Every row gives one point. The last column is the point's height on a tilted bowl or saddle (a function of degree 2), plus a little noise. Count its main directions that bend up, bend down and stay straight.
In the rows, 128 means zero.

Points (10 x 3):
[[ 98 111 147]
 [120  89 142]
 [160 136 137]
 [ 76  68 206]
 [119 142 127]
 [165 139 141]
 [111 145 128]
 [133 124 129]
 [133 137 127]
 [115 159 125]]
Directions: 1 up, 0 down, 1 straight

Points, 10 rows:
[[134 129 129]
 [176 116 159]
 [128 127 130]
 [ 97 118 146]
 [163  75 184]
 [ 98 126 144]
 [172 103 161]
 [178 115 161]
 [122 129 130]
 [130 124 130]]
Directions: 2 up, 0 down, 0 straight

Points, 17 rows:
[[120 119 146 127]
 [ 97 140 157 137]
 [106 175 113 148]
 [147 120 136 133]
 [139  86 142 154]
 [104 127  77 164]
 [112 106 154 137]
 [170 146 143 147]
 [165  79  96 195]
 [135 139 117 124]
 [100 125 110 134]
 [ 90 109 101 151]
 [146  97 105 152]
 [131 171 109 139]
 [131 148 151 127]
 [114 141 140 124]
 [177 173  86 182]]
Directions: 3 up, 0 down, 0 straight

Points:
[[114 150 129 132]
 [103 152 136 129]
 [107 113 132 114]
 [133 128 138 125]
 [176 147 130 106]
 [ 69 150 133 107]
 [148 146 107 127]
 [150 113 137 120]
 [153  94 107 122]
 [108 145 128 130]
 [163 139 199  62]
 [ 65 112  95  72]
 [123 104 167  95]
 [ 88 122  99 106]
 [123 123 109 128]]
Directions: 0 up, 2 down, 1 straight

Points (22 x 5):
[[139 106 118 170 136]
 [132 124 123 118 107]
 [ 91 116 110 103 139]
 [124 116  82 126 137]
 [156 171 133 122 118]
 [ 66 120  90 144 139]
 [150 115  98  99 126]
 [ 97 132  92 111 138]
 [174 129 134 107  95]
 [105 131 112 137 119]
 [170 116 109 146 132]
 [126 136 129 137 110]
 [164  93 129 129 111]
 [166 118 132 122 100]
 [133 168 142 172 147]
 [174 167 165 108 103]
 [128 171 108 124 132]
 [192 154  55  94 230]
 [ 97 147 106 124 129]
 [ 98 112 104 166 131]
 [107 113 128 108 122]
 [119 123  98 140 123]]
Directions: 3 up, 0 down, 1 straight

Points, 24 rows:
[[ 95 125 150 157 149]
 [113  97  88 137 158]
 [106  95  93  85 161]
 [162 133  92 128 144]
 [133  89 119 102 133]
 [181 121 174 149 163]
 [107  92  96 159 173]
 [112 134 125 113 131]
 [158 146 173  86 170]
 [114 126 133 126 131]
 [116  96 130 117 136]
 [101 128 119  99 142]
 [112 130 146 146 137]
 [128  87 153 122 133]
 [188 108 144 179 186]
 [139 160 152  87 159]
 [119  97  84 130 155]
 [155 169 105 111 146]
 [160 119 134  84 139]
 [110  64 122 161 179]
 [120 155 126 158 139]
 [102 120 129 106 140]
 [123 143 113 137 131]
 [148 105 114 112 129]]
Directions: 3 up, 0 down, 1 straight

Points, 22 rows:
[[136 120 137 124 136]
 [147 104 164 182 174]
 [126 144 168 173 132]
 [ 90 126 161  84 203]
 [ 81  87 149 128 140]
 [121 136 113 147 129]
 [ 80  99 119 122 125]
 [168 164 153 151  90]
 [ 95 146 130 120 148]
 [130 156 103 151 130]
 [140 146 129  99 140]
 [ 97 110 135 166 137]
 [112 106 149 155 140]
 [105 147 106  87 167]
 [106 154 141 150 131]
 [114 192 179 134 139]
 [124 112 134 106 144]
 [127 132 112  90 152]
 [154 130 124 105 144]
 [143 161 116  86 148]
 [129 126  96 132 141]
 [131 196 137 154  89]]
Directions: 3 up, 1 down, 0 straight

Points (41 x 7):
[[117 122 165 112 128 140 129]
 [109  95  87 115 139  84 107]
 [ 87 131  71 138 140 126  99]
 [103 134 119 136 109 115 132]
 [184 133 129 140 139 108 116]
 [156 128 179 117 109 128 137]
 [164 123 100 127 115 112 105]
 [131  88  88 127 132 118  88]
 [ 56  87 163 125 111 110 101]
 [153 162 114 124 181 129 102]
 [175 120  79 119 126 100 107]
 [ 68 167 113 126  91 151 179]
 [100 140 135  88 163 161  87]
 [136 130 130 172 135 138 124]
 [147 152 202 152 132 146 160]
 [ 99 132 121 137 170 131 102]
 [160 153 129 155  99 131 119]
 [161 126 136 157  88 163 123]
 [100 133 162 114 124 129 137]
 [146 150  95  94 162  80 129]
 [166 122 122 121 127 148 109]
 [134 132 103 109 116 114 117]
 [152  89 150 124 163  78 112]
 [141 147 145 139 130 128 129]
 [111  88 117 163 132  99  88]
 [ 84 106 133  94 124 135 105]
 [103 150 169 151 101 190 205]
 [132 122  72 152 106 138  85]
 [125 150  82 135 149 204  81]
 [152 123  95 121 132 168  88]
 [ 88 134 129 118 111 123 139]
 [114 109 140 125 121  99 117]
 [106 116 112 166 133 157 114]
 [143 122 106 165 184 121 116]
 [129 129 152 136 112 110 131]
 [146 108 140 146 109 115 113]
 [182 107 157 181 160 132 134]
 [163 120 135  98 123 186 107]
 [145 110 143 121 143 122 115]
 [127 170 165 115 113 112 148]
 [137 123  70 100 149 102 110]]
Directions: 2 up, 3 down, 1 straight
